Rows are points. To make a cloud, some directions were put in groups of two or more. Within a group, all points are equally far from the middle, so they leave a hole (a ring in 2 directions, a hollow ball in 3). The other directions are filled evenly. Then the cloud was stretched, turned, moved and blurred a little. How many holes are there, and how many directions does each take, smallest first?

Cloud:
[[0.38, -0.40],
[-0.22, 0.09],
[-0.31, -0.45],
[0.07, -0.67],
[0.11, 0.65],
[-0.45, -0.41],
[-0.59, 0.48],
[0.44, -0.10],
[0.32, 0.36],
[0.32, 0.35],
[-0.29, 0.51],
[-0.15, -0.72],
[0.02, -0.54],
[-0.15, -0.43]]
Holes: 0

Cloud:
[[-0.63, 0.43, 0.13, 0.07],
[-0.24, -0.37, 0.22, 0.61],
[-0.16, -0.24, -0.27, -0.96],
[0.00, -0.72, -0.24, -0.06],
[-0.75, 0.13, 0.13, 0.18],
[0.22, -0.26, 0.73, -0.10],
[-0.64, 0.38, 0.13, 0.13],
[-0.22, -0.48, -0.24, -0.86],
[-0.35, 0.56, 0.32, 0.36],
[0.37, -0.49, -0.04, 0.25],
[-0.22, -0.40, -0.01, 0.79],
[0.62, 0.27, 0.22, -0.09],
[-0.64, -0.08, -0.35, -0.20],
[-0.21, -0.65, -0.24, 0.14],
[-0.22, -0.24, 0.45, 0.39],
[-0.13, -0.48, -0.56, 0.11],
[-0.83, 0.11, -0.09, 0.16],
[0.27, 0.65, -0.38, 0.08],
[0.54, 0.37, -0.10, 0.17],
[-0.07, 0.51, -0.27, -0.53],
[-0.22, 0.46, 0.36, 0.62],
[-0.24, -0.06, -0.74, -0.11],
[-0.34, -0.20, -0.51, -0.45],
[-0.31, 0.10, -0.07, -0.87],
[-0.60, -0.36, 0.10, -0.21],
[0.06, -0.53, -0.50, -0.07],
[0.54, -0.30, 0.55, -0.09]]
Holes: 1 (3)

Cloud:
[[0.21, -0.15, 0.46, -0.34, -0.30, -0.49],
[0.30, -0.03, -0.08, 0.50, -0.70, 0.76],
[0.29, -0.33, -0.32, -0.40, 0.35, 0.89],
[0.44, -0.34, 0.61, -0.18, -0.53, 0.60],
[-0.36, -0.15, 0.51, -0.19, -0.47, 0.58],
[0.05, -0.13, -0.79, 0.27, 0.35, 0.30],
[-0.14, -0.45, -0.13, 0.55, 0.13, -0.10],
[0.30, -0.10, 0.01, -0.46, 0.56, 0.80],
[0.29, 0.51, 0.72, 0.09, -0.36, -0.05],
[0.28, -0.47, 0.24, 0.63, 0.13, 0.33],
[0.35, -0.09, -0.71, -0.49, 0.43, 0.28],
[0.53, -0.06, 0.24, -0.30, 0.57, -0.24],
[0.61, 0.08, 0.00, -0.54, 0.43, 0.76],
[0.49, 0.65, 0.55, 0.22, 0.04, 0.40],
[0.32, 0.14, 0.14, -0.07, 0.63, -0.32],
[0.36, 0.00, 0.05, 0.61, -0.71, 0.64],
[0.12, -0.54, 0.37, 0.07, 0.00, -0.43],
[-0.14, -0.12, 0.41, -0.19, -0.01, 0.96],
[0.53, -0.17, -0.07, -0.50, -0.46, -0.38],
[-0.07, -0.11, 0.39, 0.34, -0.40, -0.47],
[-0.24, -0.26, -0.04, -0.39, -0.71, 0.36],
[0.68, -0.05, 0.44, 0.68, -0.26, 0.37],
[0.38, -0.53, -0.54, 0.25, -0.32, -0.11],
[0.26, 0.53, 0.07, 0.25, -0.18, -0.46],
[0.41, 0.29, -0.62, 0.18, 0.46, -0.07],
[-0.34, -0.04, 0.39, 0.42, -0.55, -0.09],
[-0.17, -0.12, -0.81, -0.19, -0.07, 0.19],
[-0.34, 0.14, 0.33, 0.53, -0.44, 0.56],
[0.20, -0.07, -0.13, 0.12, -0.96, 0.56],
[-0.37, -0.07, -0.06, -0.09, 0.64, 0.00],
[0.59, -0.38, -0.25, 0.58, -0.25, 0.63],
[-0.54, 0.09, -0.22, 0.26, 0.27, -0.04],
[0.46, 0.50, -0.15, 0.39, 0.37, 0.75],
[-0.13, 0.33, 0.18, -0.48, 0.27, -0.22],
[0.38, -0.21, 0.32, -0.41, -0.04, -0.52],
[0.61, -0.75, 0.23, -0.24, 0.03, -0.01],
[0.81, -0.64, -0.39, 0.12, -0.23, 0.20],
[0.07, -0.03, -0.06, 0.50, -0.64, -0.31],
[0.30, 0.09, 0.25, -0.24, 0.69, 0.64],
[0.37, 0.84, 0.15, 0.29, -0.29, 0.18],
[-0.09, -0.19, -0.07, 0.34, 0.67, 0.43],
[0.32, -0.44, 0.29, 0.38, 0.11, -0.39],
[-0.53, 0.29, 0.11, -0.23, 0.28, -0.03],
[-0.01, 0.09, 0.37, 0.48, -0.63, -0.26],
[0.09, -0.16, -0.03, -0.39, 0.79, 0.31],
[0.68, -0.42, 0.47, -0.01, 0.26, -0.17],
[0.70, 0.18, -0.01, -0.54, 0.26, 0.81],
[0.06, -0.55, -0.67, -0.03, -0.25, 0.08],
[-0.22, 0.00, 0.50, 0.44, -0.26, 0.72],
[0.23, -0.20, 0.14, -0.26, -0.96, 0.36]]
Holes: 3 (2, 2, 2)

Cloud:
[[-0.96, 0.07, 0.71, -0.56, 0.33, 0.18, -0.05, -0.22],
[-0.02, 0.07, -0.74, -0.09, 0.27, -0.07, 0.10, -0.51],
[-0.41, 0.31, -0.65, 0.16, -0.03, 0.33, -0.34, -0.21],
[-0.51, 0.73, 0.57, 0.23, -0.02, 0.38, -0.38, -0.10],
[-0.34, -0.15, -0.07, -0.72, 0.57, 0.26, 0.18, 0.28],
[-0.72, 0.41, -0.19, 0.24, 0.49, -0.33, 0.26, -0.16],
[-0.65, -0.53, 0.25, 0.64, 0.46, -0.15, -0.18, -0.13],
[-0.49, -0.40, 0.52, 0.44, -0.15, 0.10, 0.54, -0.15],
[-0.23, -0.15, 0.57, 0.51, 0.37, 0.53, -0.41, -0.28],
[-0.18, -0.18, 0.83, -0.34, -0.46, 0.59, -0.34, -0.05],
[-0.29, 0.49, -0.78, 0.02, -0.21, 0.22, 0.14, -0.23],
[0.00, 0.37, 0.45, -0.37, -0.13, -0.47, 0.46, -0.01],
[-1.22, 0.02, 0.32, 0.33, 0.14, -0.11, -0.13, 0.17],
[-0.53, 0.34, -0.17, -0.13, -0.30, -0.38, 0.74, -0.16],
[-0.14, 0.69, 0.29, -0.26, 0.08, -0.28, -0.25, -0.53],
[-0.52, -0.41, 0.50, 0.64, 0.06, 0.40, 0.23, 0.12],
[0.13, 0.18, 0.02, -0.50, 0.47, 0.57, 0.15, -0.04],
[-0.36, 0.11, -0.46, -0.27, -0.06, -0.48, 0.31, 0.64],
[-0.88, -0.24, 0.29, 0.28, -0.37, -0.42, -0.25, 0.12],
[0.37, 0.46, 0.09, 0.39, -0.24, 0.14, 0.09, 0.26],
[-0.10, -0.16, 0.83, -0.55, 0.26, 0.09, 0.15, -0.08],
[-0.53, -0.46, -0.06, 0.49, -0.20, 0.03, 0.39, 0.26],
[-0.80, 0.47, 0.01, -0.66, 0.13, 0.00, 0.11, 0.58],
[-0.11, 0.03, 0.72, 0.23, -0.33, -0.21, 0.11, -0.48],
[-0.14, -0.22, 0.24, 0.17, 0.50, -0.51, 0.21, 0.62],
[-0.67, 0.73, 0.16, -0.68, -0.24, -0.14, -0.19, -0.45],
[-0.77, 0.10, 0.43, -0.50, 0.57, -0.05, -0.33, 0.16],
[-0.77, -0.18, -0.20, 0.25, 0.52, 0.46, 0.20, -0.41],
[-0.59, 0.07, 0.25, -0.68, 0.44, 0.28, 0.48, 0.28],
[-0.89, -0.32, 0.21, 0.08, 0.30, 0.57, -0.38, 0.34],
[-0.33, -0.47, -0.17, -0.01, 0.48, -0.44, 0.26, -0.42],
[-0.48, -0.15, 0.41, -0.53, -0.50, 0.70, -0.38, -0.38],
[-0.19, 0.69, 0.37, 0.40, -0.42, -0.09, -0.29, 0.24],
[-0.36, 0.01, -0.46, 0.11, -0.16, 0.54, -0.26, 0.44],
[0.23, 0.55, -0.49, -0.16, -0.25, -0.17, 0.41, -0.39],
[0.18, -0.39, 0.08, 0.40, 0.35, -0.45, 0.18, -0.41],
[-0.38, -0.41, 0.01, 0.49, 0.46, 0.16, -0.16, -0.69],
[0.45, -0.29, -0.42, -0.33, 0.28, 0.23, 0.24, 0.02],
[-1.25, -0.27, 0.41, -0.39, 0.07, 0.52, 0.26, -0.02],
[-0.77, 0.37, 0.74, 0.25, -0.18, 0.02, -0.14, -0.67],
[0.17, 0.10, -0.31, 0.01, -0.04, -0.70, 0.08, -0.50],
[-0.55, -0.16, 0.48, 0.03, 0.17, -0.18, -0.23, 0.88],
[-1.20, -0.47, 0.09, 0.02, 0.05, 0.41, 0.00, -0.18],
[-0.97, 0.47, 0.55, -0.43, -0.54, 0.30, -0.52, -0.31],
[-1.04, 0.61, 0.04, -0.78, -0.36, 0.07, 0.10, 0.04],
[-0.36, -0.48, -0.30, -0.21, -0.25, -0.23, 0.37, -0.48],
[0.07, 0.10, 0.13, 0.04, -0.13, 0.35, -0.86, 0.15],
[0.04, 0.44, -0.06, -0.06, -0.89, -0.21, -0.11, 0.30],
[-0.31, 0.38, 0.03, -0.78, 0.25, -0.03, -0.16, 0.67],
[-0.37, 0.28, -0.22, -0.26, -0.12, 0.56, -0.41, -0.66],
[0.00, -0.34, -0.14, -0.50, 0.07, 0.59, 0.35, -0.33],
[0.00, -0.19, -0.46, 0.53, 0.07, -0.38, -0.29, 0.20],
[-0.18, 0.71, 0.46, -0.01, -0.41, 0.37, -0.04, 0.46],
[-0.37, 0.15, 0.55, 0.42, 0.39, 0.28, 0.01, 0.59],
[-0.43, 0.04, 0.28, -0.06, 0.11, 0.77, 0.55, -0.20],
[0.18, -0.21, -0.10, 0.18, -0.09, 0.08, -0.62, -0.44],
[0.10, 0.13, 0.29, 0.09, 0.56, 0.13, -0.05, -0.62],
[-0.90, 0.58, 0.12, -0.33, -0.16, -0.19, 0.50, 0.27],
[-0.40, -0.21, 0.20, -0.41, -0.50, 0.57, -0.07, 0.76],
[-0.40, -0.02, 0.91, -0.23, -0.35, 0.02, 0.16, 0.56],
[0.70, 0.09, 0.22, 0.23, 0.15, 0.04, -0.22, 0.08],
[-0.43, 0.31, 0.04, 0.69, -0.28, -0.29, -0.45, -0.39],
[-0.65, 0.13, -0.16, 0.06, 0.70, -0.38, 0.21, 0.25],
[-0.24, 0.68, 0.33, 0.18, 0.50, -0.13, -0.05, 0.19],
[-0.08, -0.08, 0.23, -0.19, 0.45, -0.21, 0.73, 0.12],
[-0.52, -0.49, 0.41, -0.10, -0.11, 0.30, -0.58, 0.46],
[-0.65, 0.23, 0.70, -0.56, -0.42, 0.38, 0.38, 0.46],
[-0.32, 0.21, 0.20, -0.67, -0.21, -0.23, 0.21, 0.87],
[-0.26, 0.33, 0.16, -0.02, 0.57, 0.48, 0.22, -0.42],
[-0.61, -0.04, -0.26, 0.11, 0.00, 0.05, 0.52, -0.82],
[-0.74, -0.25, 0.92, -0.43, -0.38, 0.14, -0.38, 0.18],
[-1.05, -0.05, 0.12, -0.33, -0.06, -0.27, -0.41, -0.33],
[-0.77, 0.58, 0.44, -0.45, -0.49, 0.31, 0.00, 0.65],
[0.24, -0.06, -0.17, 0.18, -0.32, -0.68, 0.21, -0.23]]
Holes: 2 (4, 4)
